Every row gives one point. A path goes straight from each point to the next, and from the last back to the first. The post is the endless flat space through its rows: a point in 2 columns, a line in 3, a plane in 4, and so on, so that a path can go around it. Count how often the path circles the post. Going back the other way cancels.
In the rows, 128 means zero.

Post (2 x 3)
[[159 112  77]
 [144 151 129]]
Path (24 x 3)
[[186 134 125]
 [147 140 140]
 [138  83 104]
 [198  94  86]
 [195 151 104]
 [173 119   7]
 [137 144 105]
 [118 100 118]
 [147 141 146]
 [175 129 123]
 [199 119  26]
 [131 145  59]
 [129 118  87]
 [141 135 131]
 [174  93 113]
 [199 127 104]
 [158 186 117]
 [147 168 126]
 [181 133  85]
 [168 146 144]
 [135  96 129]
 [129 115  74]
 [143 154  90]
 [163 152  96]]
Times around: 1

Post (8 x 9)
[[150 147 138 121 121 143 164 220  70]
 [126  93 156 126 122 124 110 119 149]
 [147 127 142 102 130  71 112  65 114]
 [156  68 123 113 139 138 136 133 134]
 [138 167 129 151 127 106 157 165 119]
 [ 38 134 149 123 199 117  85  81 148]
 [136  65 156 157  93 128 154 144 126]
 [132 106 139 145 139 111 112 138 120]]
Path (27 x 9)
[[134 133 154  97 144 124 102 112  99]
 [126  90 146 133  97 144 119 162  98]
 [137 158  99 158 135  88 185 166  95]
 [106 232 186  83 104  19 108  96 103]
 [113 103 118 138 116 127 166 127 166]
 [120 126 136 148 115  62 132  61  89]
 [179  18 115  68  83 135 149 108 109]
 [145 134 114 136 142 152 145 126 129]
 [164 139 157  92 102 118 126  97  93]
 [118  41 165 125  98 176 123 175 113]
 [122 162 104  74 184  66 120  60 107]
 [130 101 174  76  97  51 158  62 114]
 [206  10 180  31  98  58  81  39  89]
 [103 103 131 112 125 119 178 163 112]
 [140 113 161  75  74  87 140  81  29]
 [130  90 131  83 160 103  78  20 112]
 [135 155 178 187 114 113 124 151 114]
 [104  57 175  53 144 161  37  61 182]
 [ 81 142 132  76 175  73  61  52  94]
 [ 87  60 130 117 152 138  95 143 190]
 [ 61 101 123 159 146 168 128 138 177]
 [129  68 134  80 117 119 106 125  63]
 [165 137 178  67  90   7  70  68  48]
 [105 123 163  96 164  76 122  71 145]
 [105  17 137  72 145 158 125 147 121]
 [203 150 129 126  63 109 102 186  73]
 [141  71 141 167 143 171 102 150 168]]
Times around: 0
